Each row is a point. To make a cloud, some directions were put in groups of two or more. Within a group, all points are equally far from the middle, so they leave a hole (a ring in 2 directions, a hollow ball in 3). The other directions are filled evenly. Then the cloud was stretched, turned, moved and blurred a little. How many holes are there, and how many directions does each take, smallest first?

Cloud (14 x 2)
[[ 1.8  3.0]
 [-3.8 -5.2]
 [-7.4 -0.8]
 [ 3.0 -1.8]
 [-7.3 -1.9]
 [ 2.8  1.8]
 [-5.6  2.5]
 [-6.8 -3.2]
 [-7.1  0.4]
 [ 3.1  1.2]
 [-7.0  0.6]
 [ 1.3  3.3]
 [-6.5  1.5]
 [-0.4 -4.9]]
Holes: 1 (2)

Cloud (14 x 2)
[[ 0.1 -3.2]
 [-5.0  2.9]
 [-3.7  7.1]
 [ 1.2 -2.7]
 [ 0.1 -0.6]
 [-0.6 -6.3]
 [-1.9 -3.8]
 [ 2.1  2.7]
 [ 1.9  4.4]
 [ 4.1  5.0]
 [ 1.4  8.5]
 [ 1.4  7.5]
 [ 0.4 -4.6]
 [-0.9  8.4]]
Holes: 0

Cloud (19 x 3)
[[-4.4  5.8  5.4]
 [ 3.0  2.9  0.8]
 [-6.4 -2.3  3.0]
 [-1.8 -4.7  7.5]
 [-3.1  2.6 -4.4]
 [-1.7 -6.0  3.4]
 [ 0.2  3.6 -3.2]
 [-4.2 -3.9 -1.1]
 [-5.0  3.4  7.1]
 [ 0.9 -4.8  6.1]
 [-3.0  4.6  7.9]
 [-6.0  2.5  5.9]
 [-0.4  5.1 -2.7]
 [-0.3  1.2 -4.0]
 [ 1.7 -4.5  3.9]
 [-2.3  7.5  1.0]
 [-3.7  4.3 -3.5]
 [ 3.6  0.9  3.4]
 [ 0.3  7.0  2.0]]
Holes: 1 (3)

Cloud (26 x 4)
[[ 3.9 -4.2  1.9  1.1]
 [ 0.8 -3.3 -4.0 -2.0]
 [ 4.9  8.3  2.2 -1.5]
 [ 0.0  3.1  8.1  0.6]
 [-5.5  2.6  2.4 -5.5]
 [-4.5  1.9 -0.6  4.7]
 [-1.4  1.1 -6.6  1.8]
 [-4.7 -0.6  4.2 -4.0]
 [-2.0 -2.3  6.3 -1.8]
 [-2.4 -4.1  3.7 -1.1]
 [ 4.8  6.0  5.4 -3.7]
 [ 2.3 -4.3  3.4  1.6]
 [-0.3  3.0  7.8  1.5]
 [-4.6  7.6 -1.0 -4.6]
 [ 2.4  4.7  7.4 -3.5]
 [ 0.8 -2.0 -5.2 -2.5]
 [ 1.2 -4.4 -2.2 -1.4]
 [ 3.9  0.2 -2.8 -5.4]
 [ 6.0 -2.2 -0.7 -2.2]
 [-0.4  5.7 -5.5 -4.9]
 [-1.7  8.3 -3.6 -4.2]
 [ 7.7  4.6  1.7 -2.1]
 [-5.0  2.6  2.6 -5.9]
 [ 3.6  6.8  6.0 -2.7]
 [ 0.4  5.8  7.3 -0.1]
 [ 6.6  5.5  3.4 -3.4]]
Holes: 2 (2, 2)

Cloud (29 x 4)
[[ -3.9   0.0   2.3  -2.5]
 [  5.7   5.0  -3.0   5.6]
 [ -7.4  -1.2  -4.8   5.4]
 [  0.5   4.3  -6.5  -4.1]
 [ -4.4   0.5 -10.4   0.9]
 [ -8.6  -0.7  -1.4  -0.8]
 [  9.4   1.8  -1.5   2.1]
 [  5.5   1.4   4.5   2.4]
 [ -0.8   1.3   3.3  -2.7]
 [  1.0  -0.6  -7.7  -4.8]
 [  0.2  -6.6  -2.1  -0.1]
 [  2.4  -6.4  -3.3   1.3]
 [ -4.6   0.2 -10.1   0.5]
 [  1.9  -2.1   4.8   2.5]
 [ -3.3   1.9   2.2  -2.7]
 [ -3.7  -0.3   2.4  -2.5]
 [  6.2   1.9   4.1   2.6]
 [  0.5  -6.5  -0.6   1.9]
 [  5.2   1.1   4.3   0.8]
 [  0.2  -0.4   4.1  -1.6]
 [  0.6  -0.4   3.2   7.0]
 [ -6.6  -1.2  -9.0   0.3]
 [ -3.5  -0.8  -9.0   4.8]
 [  0.0   5.3  -6.0  -3.1]
 [  4.0   1.5   4.1   5.3]
 [ -2.3   6.0  -0.1   5.2]
 [  3.2   5.4   0.8   6.4]
 [  2.4  -0.6   4.5   5.0]
 [  2.1  -6.5  -3.0   1.6]]
Holes: 2 (2, 2)

Cloud (52 x 6)
[[  8.7   2.4  -1.2   2.0  -3.2  -1.3]
 [  3.1   5.2   6.8   2.8   5.3   1.1]
 [  3.0   3.4   0.3  -2.3  -3.4   2.2]
 [ -5.5  -4.2   3.1  -3.5   3.4  -5.3]
 [  7.9   1.1   0.1   4.3  -2.5  -0.8]
 [  4.9  -2.1  -5.2  -5.0   3.4   4.5]
 [ -1.4  -0.9  -0.7  -0.9  -1.4  -4.3]
 [ -0.9  -1.4   7.4  -4.6   4.2  -0.7]
 [ -0.8  10.4   1.9  -0.3   3.8  -0.7]
 [  0.7   4.2  -4.9   2.0   1.1   4.1]
 [  3.0   8.2   0.6   0.6  -1.9   1.2]
 [ -1.1   0.4   5.9  -2.3   6.1   4.5]
 [ -1.7   3.1   8.3   2.4  -3.5   7.9]
 [  0.6   4.6   2.2   2.5   0.5 -10.4]
 [ -5.7   3.1   5.1   5.9  -3.7  -4.6]
 [  6.2   2.9  -2.2  -2.0   0.4   1.2]
 [ -2.1  -1.4   3.9  -4.1  -4.3  -1.4]
 [ -0.2   7.2  -1.9  -7.0   4.7  -1.7]
 [  2.3  -4.7   3.5  -5.5  -1.9   1.8]
 [ -7.9   8.5   1.8   1.9   4.9   1.9]
 [  4.6   0.7   7.9  -5.4  -2.9   0.0]
 [  3.4   2.5   2.2  -2.8  -1.6  -3.8]
 [ -5.4  -7.3   2.8   2.2   1.2   9.1]
 [ -7.8  -4.5   1.3   4.0   0.4   5.2]
 [  1.3   0.9  -0.7  -3.3   8.8   4.9]
 [ -3.6   6.8   3.3  -0.9   4.6  -4.9]
 [ -4.7   1.9   0.0  -2.1   3.3  -0.5]
 [ -2.6  -1.3  -3.9   2.9  -1.8  -3.4]
 [  3.0   2.0   7.0  -2.1   2.1   4.2]
 [ -2.4   6.5   0.5   2.6   4.6   5.9]
 [  2.2  -3.5   2.1  -6.3  -1.7  -4.2]
 [ -5.8   1.5   2.8  -0.5   7.6   5.7]
 [ -2.9  11.4   4.0   6.3   0.2   3.7]
 [ -2.1  -5.0   1.5  -0.1  -3.6   2.4]
 [  7.1   0.9   6.7  -6.3  -1.8  -1.5]
 [  4.8   6.7   3.5  -1.0  -3.0   6.6]
 [ -2.7   3.6   6.7   2.3  -0.4   1.4]
 [  0.3   2.8   8.3  -0.6   3.7   0.9]
 [  8.8  -2.3   4.3   3.9   0.0   0.3]
 [  0.7  -1.0   4.6   1.1   0.5   1.5]
 [ -2.8   1.8   0.1   6.4   2.1   4.9]
 [  1.4  -5.7   5.2   2.9  -6.0  -1.7]
 [  4.3  -4.5   1.4  -1.1  -3.8   5.4]
 [  3.1  -5.3   3.9   3.7  -1.4   1.0]
 [ -4.7  -1.6  -2.5  -0.6   5.1  -5.0]
 [ -3.8   4.2   6.7   5.4   1.2  10.0]
 [ -4.8   1.7  -1.2  -8.2   2.1   3.8]
 [ -2.0   6.0   4.1   6.6  -0.5   4.7]
 [  0.2   7.1   0.7  -4.9   0.1  -1.6]
 [ -9.1   1.3   1.3  -3.7   3.4   0.6]
 [  2.9   0.4   9.3   0.5   1.2   2.3]
 [  0.6   5.2   2.6  -4.7   3.9  -6.7]]
Holes: 0

Cloud (56 x 6)
[[-2.3 -3.0 -4.1 -0.3  1.1 -6.1]
 [ 7.7 -3.5  4.4 -0.8  0.9 -0.1]
 [ 1.1  3.0 -6.5 -7.2  2.8 -3.5]
 [-4.9  2.6  1.5 -0.4  9.0  6.7]
 [-4.7  2.4  1.2 -0.2  9.2 -1.1]
 [ 5.2 -1.6  6.8  2.0  4.5  5.1]
 [-2.8  0.9 -1.2  8.0  1.8 -3.2]
 [ 4.7 -2.4 -3.9 -7.2  1.4 -3.6]
 [-4.9 -4.2  3.4 -2.7  4.2 -2.8]
 [ 9.3  3.3 -0.9 -4.6 -2.4  0.7]
 [ 4.1  3.5 -0.4 -2.6  4.1  0.1]
 [-3.3  6.4 -3.1  2.4  6.7  0.3]
 [-0.5 -3.2 -2.0  1.3  0.1  6.6]
 [-1.6 -1.6 -0.2  2.2  3.9  6.0]
 [-2.7 -0.2 -2.1  5.5 -3.6 -4.5]
 [ 8.3 -1.2  4.1  2.1  3.4 -5.8]
 [-7.4  5.6  2.4  2.1 -2.5 -1.2]
 [-0.3 -1.7 -0.6  2.9 -8.8 -3.2]
 [ 3.0  0.1 -0.8  2.0 -7.4 -6.4]
 [-6.0 -3.3  7.2  0.0  2.4 -7.2]
 [-0.6  5.9 10.4 -2.6  1.9  2.4]
 [ 7.1 -0.9  0.0 -2.8  1.9  0.7]
 [-0.6  1.5 -2.1 -6.3 -2.0  0.9]
 [-0.4  0.8 -6.2  2.8 -5.4 -3.8]
 [ 1.2 -1.9  4.6  1.4 -2.7  2.0]
 [-1.5 -1.3 -3.0  7.6 -0.8 -1.1]
 [ 3.6 -6.1  4.7 -0.6 -1.0 -4.0]
 [ 3.2  3.0 -0.1 -7.5 -3.8 -4.6]
 [-3.3 -1.1 -3.9 -3.5 -3.3 -5.9]
 [-6.5  0.2  2.9  2.5  4.9  5.2]
 [-1.8  5.9  3.3  2.0  2.4 -7.3]
 [-4.0 -7.8  4.4 -0.7  0.0 -2.5]
 [-2.7  5.0  3.7  6.4 -0.5 -3.7]
 [-2.6  4.6 -0.9  3.1 -2.3 -0.4]
 [-2.9  8.1 -4.3 -2.6  1.3  1.7]
 [-3.7 -1.6  5.7 -2.0  2.1  5.2]
 [-4.6  5.2 -2.9  0.6  0.5 -2.9]
 [ 1.4 -1.0 -0.4  0.3 -8.7 -2.8]
 [ 0.5  1.1  0.1 -1.8  7.1  1.9]
 [ 4.8  2.5  9.0  0.5  7.2  4.6]
 [-7.0  5.0  4.0 -1.8  4.6  4.6]
 [ 3.7  2.9  1.9  3.9  8.2  0.1]
 [-5.9  2.5  1.6 -5.5  8.4 -3.0]
 [-1.7  3.3 -7.3 -2.5 -0.4 -9.8]
 [ 6.5 -6.7 -0.4  2.1  2.3 -2.9]
 [-0.6  2.2 -9.6  2.8 -3.4 -8.1]
 [-3.2  5.2  0.4 -2.5  4.7 -3.9]
 [-1.4  7.6  5.4  0.7  1.6  1.3]
 [ 0.7  2.0 -7.7  1.1  1.0 -3.7]
 [ 1.4  0.4 -7.7  4.3  1.5 -3.1]
 [-1.1 -1.4  7.8  0.5  6.5  8.0]
 [ 7.0 -3.5  5.0 -3.2  2.0 -7.0]
 [-2.2  2.7  3.0  4.7  5.3  4.6]
 [ 6.0 -1.5  3.0  1.6  5.3  2.2]
 [ 2.4  2.4 -4.9 -1.5 -4.4  3.8]
 [-5.8  5.5  1.9 -3.3  3.3 -1.5]]
Holes: 0

Cloud (73 x 8)
[[ -4.5   2.6  -1.2   0.2   1.2   3.6   1.9  -6.3]
 [ -5.8   1.7  -1.6   4.4   0.6   3.1   6.0   4.6]
 [ -2.5   3.7  -1.0   0.9   2.8   4.2   3.4   4.7]
 [ -7.1   1.5   3.6   2.4  -0.2   2.3  -0.2  -1.1]
 [ -5.5   1.1  -2.5   0.5  -2.9  -0.4   3.3   1.5]
 [  1.9  -0.9   2.6   8.8   4.6  -8.0   6.2   3.3]
 [ -3.0  -3.9   1.1   2.6  -0.8  -6.7  -3.3   1.2]
 [  0.4  -4.1   6.2  -1.4   9.1   4.2  -0.9   1.7]
 [ -4.4   2.3   1.9   6.2   7.4   7.4   3.4   2.1]
 [ -8.4   2.2  -4.1  -3.4  -1.0  -0.7  -0.2   2.6]
 [ -0.8  -4.9   5.6   4.8   1.6  -2.8  -4.7   0.9]
 [  4.3   1.0  -6.9   5.0   2.6   3.0   1.6   1.6]
 [  1.6   5.0   0.6  12.3   4.9   4.0  -2.7  -1.5]
 [  4.4   0.8  -6.4  -5.0   1.5   3.5   3.2   3.2]
 [  6.8  -3.7  -1.0   3.4  -3.3   2.2   1.8   5.1]
 [ -4.5   6.5   0.0   2.2   9.7   3.7   0.2  -2.0]
 [ -2.1   3.2   7.6  -6.0   1.2   8.0   0.6   2.0]
 [ -1.4   0.0   2.0  -3.6   6.8   4.8  -3.5  -1.4]
 [  7.9  -6.2   3.4   4.6   5.1   3.1  -0.4  -2.3]
 [ -4.1  -3.7  -4.5  -3.6   7.3   3.7   5.2   3.2]
 [  2.5   2.5  -0.1   9.4  -8.9   3.8   3.1   3.8]
 [ -0.8   4.1  -4.0  -1.4 -10.7   6.6   3.4   1.8]
 [  6.7  -2.6   5.9   7.2   9.3   0.3  -3.3  -2.0]
 [ -4.7   1.2   2.8  -1.5  -6.0   0.9   1.2   4.8]
 [ -1.5  -1.8  -1.3   3.7   2.3   3.6   6.1   3.5]
 [  3.0  -1.0  -3.2   0.4  -6.2   3.5   2.5   0.9]
 [  1.9  -2.6   3.2   6.6   2.5   0.2   4.3   2.4]
 [  5.1   3.2   1.0  10.8   7.3   0.8  -2.7  -2.6]
 [  0.7  -2.0  -5.6  -4.6   6.2   1.4   2.9  -3.4]
 [  0.3   3.3   4.2   0.9   6.1  -2.0   2.6  -7.6]
 [ -1.9  -4.2  -0.9   4.2  -0.8  -1.5  -1.5  -3.2]
 [ -4.9   2.2   7.7   3.1   5.7  -1.9   2.0  -0.5]
 [ -2.2   5.3   6.4  -0.5  -0.4   0.3   5.5  -2.8]
 [ -2.3  -3.3  -6.2   3.3   0.2  -0.4   3.0  -0.9]
 [ -2.0   0.3  -4.3   0.7  -7.2  -0.6   3.1   0.6]
 [ -3.6   5.1  -2.4   7.8  -1.1  -1.0   8.5  -1.2]
 [  5.3  -3.4  -0.6   6.8   9.4  -4.7   2.7   2.0]
 [ -6.3  -2.9  -2.8   1.6  -0.1  -7.2  -0.1  -2.7]
 [  3.2  -5.4  -3.9  -2.6   2.5  -1.6   0.3   5.0]
 [ -1.6   4.3   3.4   1.7   0.5   1.6   1.6  -4.2]
 [ -1.5   2.4   3.2  -5.0  -2.7   5.0   2.9   5.1]
 [ -1.8  -3.2  -0.3   4.5  -4.6  -2.4   1.7   3.4]
 [ -3.0   8.3  -1.1   1.5  -7.8   6.1   6.5   1.8]
 [ -0.5  -5.1   2.3   7.3   2.8  -6.7  -3.0  -3.0]
 [ -4.9  -5.1   5.5  -3.2   5.9  -1.9   4.9  -0.8]
 [  3.1  -6.4   0.2   4.8   1.7   6.6  -7.1   0.7]
 [ -0.9   2.5  -8.4   4.0   4.0   1.3   1.5   5.3]
 [ -2.3   2.7   5.4  -0.3  -4.1   7.1  -1.0   2.3]
 [ -0.6  -5.4  -3.8  -2.7   6.9   4.8  -0.5   1.6]
 [ -4.3   2.7  -2.4  -4.4  -0.2  -0.6  -1.9  -0.3]
 [  7.1   2.6   0.8   6.6   1.8   5.6   0.6   5.8]
 [  1.1   1.7   2.0   3.8   6.6  13.9   4.1   5.6]
 [ -1.3  -4.6   0.7   3.9  -5.4   2.6   1.7   0.1]
 [  2.3  -1.0  -0.9  -2.4   8.9   4.6   2.5  -6.0]
 [ -6.8  -0.5  -3.0  -2.4  -3.1   0.8  -1.8  -0.1]
 [  0.1   0.3   3.3   8.8   3.8   8.8   0.1   7.6]
 [  4.8  -0.9   4.1   5.3  -0.2  -3.3  -2.3   1.3]
 [  5.6  -0.3   8.4   4.7   7.9   5.0   4.3  -0.4]
 [ -3.0  -1.6  -6.6  -2.0   3.0   4.4   0.3   7.4]
 [ -4.9   3.5  -1.4  -1.6   9.3   2.6   4.0   2.8]
 [  3.5   1.6  -2.0   5.5   6.3   3.0   1.6  -2.6]
 [ -1.1  -5.8   2.7   2.1   1.3   0.9  -3.6   0.3]
 [ -0.2  -4.7   1.2   5.4   7.0  -1.5  -0.8  -0.3]
 [ -0.6   0.9  -7.4   1.0   3.6   1.8   5.4   0.1]
 [ -4.3   4.3   3.3   2.4  -4.6   7.1   7.0   4.0]
 [ -3.6   0.0   3.0   0.1   4.9  -3.6  -0.7   2.2]
 [  0.7  -2.5   9.9   7.1  11.0   2.8  -2.3   2.1]
 [  0.1   2.6  -3.6  10.2  -1.8  -4.1  -3.5  -3.1]
 [  0.6  -3.2  -0.4   5.0   7.4  -3.6  -3.8  -4.6]
 [ -7.8   0.5   3.4   2.4   1.5   5.5   0.1   0.8]
 [ -7.6   1.2  -6.3  -1.7  -3.1  -4.6  -0.6  -3.9]
 [  0.2  -3.9  -2.0   0.1   0.1   3.0   1.0  -0.9]
 [ -3.6  -1.8  -3.6  -0.7  -8.1   0.8  -1.3   7.3]]
Holes: 0

Cloud (86 x 9)
[[  1.6  -0.1  -6.9  -0.6   2.3  -8.4  -5.1  -0.1  -5.5]
 [ -5.4   2.6  -6.2   2.7  -8.3  -2.8  -2.4  -5.0   2.0]
 [  1.0  -6.1  -3.3  -5.3  -6.5  -5.5  -4.5  -3.9   5.2]
 [ -6.1  -0.7  -5.1  -2.3  -3.3  -3.4  -1.9   4.0   8.7]
 [  0.4  -2.6  -1.4   4.1  -0.3  -0.6  -2.2  -5.8  -5.3]
 [ -6.0  -2.1   2.8  -3.0  -7.7  -1.1   0.4   3.6   8.5]
 [ -2.9   3.1   3.4   5.6   3.9  -5.7   0.3  -1.8  -0.6]
 [  4.9  -5.8  -4.1  -2.7  -1.6  -0.7  -1.8   0.5   5.6]
 [ -0.8   6.6  -4.2   2.2   0.4   3.9   0.0  -1.9   1.5]
 [  1.0   5.7  -1.9  -0.4   3.3  -0.2  -3.4   9.1  -2.0]
 [ -4.5   3.3   0.4   0.9   4.2   6.4  -4.9   4.8   0.1]
 [  0.7   0.5  -2.6  -0.7   0.9   0.3   4.2   7.7   3.4]
 [ -1.3   1.8   2.4   0.0  -1.3  -8.2  -5.3   4.9   6.2]
 [ -3.3   1.3  -2.4  -0.5   3.7   5.3  -5.4  -2.1   5.5]
 [  0.7   1.6   5.8   4.5   4.0  -4.3   4.6  -1.0  -3.8]
 [ -2.2   3.1  -1.0  -0.7  -6.7   0.6  -8.2   6.6   5.4]
 [  0.4   2.0   5.7   3.0   3.0   1.5   0.0   4.4   4.9]
 [ -3.1   4.9  -1.9   4.2  -4.0   2.9   2.1   2.9  -9.4]
 [  1.7   5.7  -1.6   6.7   3.4  -1.4   1.6  -6.4  -6.7]
 [ -7.4   0.8   2.0  -1.0   7.4   4.4   1.6  -3.2  -1.2]
 [ -3.3   2.6   1.1   5.6   7.0   9.8  -2.2   5.3  -4.1]
 [ -2.3  -3.4  -1.2   0.8   5.5  -7.5   2.8  -3.5  -3.8]
 [ -1.1   2.9   0.3   4.5   1.9  -6.4   2.2  -3.5   3.6]
 [  2.7   0.3  -4.0   4.8  -4.8  -1.8   3.2  -4.7  -2.7]
 [ -3.5   1.5   4.3  -2.7   5.6   3.4   0.2   1.6   1.7]
 [ -1.9   1.7  -2.5   4.3   4.1   3.9  -1.6  -3.1   3.9]
 [  0.0  -0.9   1.0  -2.5  -7.6 -11.6  -1.6  -7.2   2.5]
 [  7.0  -1.6  -4.4   8.0  -1.1  -3.0   1.1   7.1  -0.9]
 [ -8.2   1.3  -1.7   3.1   1.7   6.6   0.7   3.7   3.6]
 [  0.2  -2.3  -2.1   4.6  -5.4  -1.4  -5.0   8.6   4.1]
 [  2.0   1.6  -3.1  -2.0  -3.1  -2.7   5.7   7.3   4.1]
 [  5.4  -5.4  -3.8   3.6  -3.2   4.6   0.5  -2.4   2.6]
 [  2.3   4.2  -5.3   0.5   3.3   5.8  -1.8   3.7   0.0]
 [ -0.6  -1.1   6.6   2.3   1.6  -4.1   0.3  -6.8   1.7]
 [ -6.9   2.1   0.8  -0.1  -0.5 -15.9  -2.5  -3.1   0.0]
 [ -1.1   2.6  -2.7   2.9   6.6   5.4   0.0  -0.4   3.0]
 [ -4.2  -3.5   0.5  -1.7   3.5   2.5   2.0   5.1  -0.6]
 [  3.0  -1.8   0.5   5.2   2.7  -4.6   5.1  -0.3   5.3]
 [ -2.1  -1.6   0.7  -2.3  -4.8  -2.7  -2.1   2.7  -6.0]
 [  1.2  -4.0   4.6   3.0   8.2  -2.8  -0.7   2.7  -1.0]
 [ -2.4  -0.8  -0.8  10.5   0.9   3.9  -1.6   0.3  -4.9]
 [ -1.1  -2.3   0.9   0.1  -4.5 -13.6  -0.7   2.5   2.8]
 [  6.0  -0.4  -1.0   2.7   5.1  -0.3  -5.8  -0.3   3.1]
 [ -1.6  -2.3  -4.9  -4.1   1.6  -4.8 -10.6  -2.3   1.8]
 [  9.8  -0.8  -1.0   3.4   6.4  -5.0  -0.1   4.3  -0.7]
 [  0.7   2.1   2.6  -0.6  -2.7  -0.9   5.7   4.8   2.0]
 [ -2.7   0.9  -8.2  -3.6  -7.4  -3.3  -5.6   5.8   8.8]
 [ -1.5  -2.0  -3.4   1.7   1.1   3.3   0.8  11.2   0.1]
 [ -2.8  -3.5  -3.6  -4.3  -2.0   5.9  -5.5   0.3  -1.5]
 [ -2.4   3.6  -3.7  -2.3  -6.2   2.6  -2.8  -4.8   1.0]
 [  0.6  -0.4  -5.8  -1.8  -6.7   2.1  -6.6  -1.6   7.6]
 [ -6.4   4.0   0.9   1.1   5.5   9.0  -0.2  -5.0  -3.7]
 [ -2.0   3.4   0.9  -3.6  -6.8   3.5  -4.4  -1.1  -1.3]
 [  4.2  -2.5   1.6   1.1   7.0  -3.1   4.8  -4.1   0.2]
 [ -4.4   6.9  -1.1  -1.0  -6.3   2.3   0.2  -1.4  -1.6]
 [ -5.8  -1.9  -0.5   1.9   2.4   2.3   4.0   7.6  -0.1]
 [ -4.1   2.8  -3.9  -1.4  -6.1   2.9  -4.7   3.1  -3.6]
 [ -1.1   3.9   3.4   6.9   0.6   0.6  -1.5  -3.5  -2.3]
 [  2.6  -1.0  -2.0   0.3   1.5  -1.0  -8.5  -2.2   6.4]
 [ -0.9   5.3   0.1   3.4   4.3  -4.4  -7.0  -2.5  -5.2]
 [ -0.7   1.3  -3.0   2.6 -10.1   1.8  -4.5   8.2   3.5]
 [ -4.6   1.8  -3.1   2.7   3.0   7.9  -1.0   3.4   3.4]
 [ -0.9  -3.4  -1.7  -2.5   5.0  -0.3   1.6   0.4   2.4]
 [ -1.5   0.1  -5.9  -2.4  -6.2  -0.5  -3.0  10.0   7.2]
 [ -2.9   5.4  -3.3  -1.5   2.5  -5.5  -3.9  -3.1   4.1]
 [  1.8  -1.3   2.7  -1.6   6.9   5.8   3.4   4.1   1.6]
 [ -1.4   2.0   3.3  -3.9  -6.8  -3.2  -0.9  -0.5  -2.4]
 [ -3.4   4.8  -0.3   0.5  -5.4  -2.3  -1.5   8.3   8.0]
 [ -2.8   4.1   1.4   5.2   4.3  11.1  -0.6   1.7  -6.5]
 [ -6.7   4.0   5.6  -2.8   1.9  -3.0  -1.2  -0.9  -2.8]
 [ -9.8  -3.7  -5.9  -3.0  -2.6  -4.8  -4.6   2.9   6.9]
 [ -3.9   2.3  -2.6   1.2   4.0  -9.5   5.0  -3.8  -4.1]
 [ -8.0   5.0   3.1  -5.3  -3.3  -4.0  -1.7  -2.8  -3.6]
 [  3.5  -6.5   1.0   2.9   0.9  -0.9   0.1  -4.1  -3.4]
 [ -0.7  -3.3  -1.3  -0.9   4.0   9.8   0.7  -3.6  -7.2]
 [  0.8   5.2  -0.5   3.1   2.1  11.0   0.4   3.0   4.0]
 [ -6.4   6.4  -0.7  -1.3  -2.7   3.2  -6.0   1.5   0.9]
 [ -8.3   4.1  -2.9  -0.5  -5.2  -4.5   6.0   1.2  -2.3]
 [  2.1  -3.7   0.2   0.4   1.3  -4.7  -4.6   3.4  -5.8]
 [  0.6   1.4   1.5   1.1  -1.8 -11.3  -2.8   2.3   7.3]
 [ -6.0  -2.5  -4.0   3.3  -0.9 -10.9  -3.4   2.6   3.9]
 [  0.0  -0.5   5.1   4.7   6.5  -1.5   4.0   3.9  -2.8]
 [  5.9  -0.2  -1.3   1.4  -4.6  -0.7   1.8   8.4  -3.3]
 [ -3.5   2.8  -0.6   2.5   2.7  -0.1   4.4  -5.4   1.4]
 [ -5.6   0.3   3.4   0.6  -7.3  -9.5   0.1  -1.5  -1.3]
 [ -5.1   6.0  -2.4   0.3   1.3  -0.2  -1.6  -6.2  -0.2]]
Holes: 2 (2, 3)
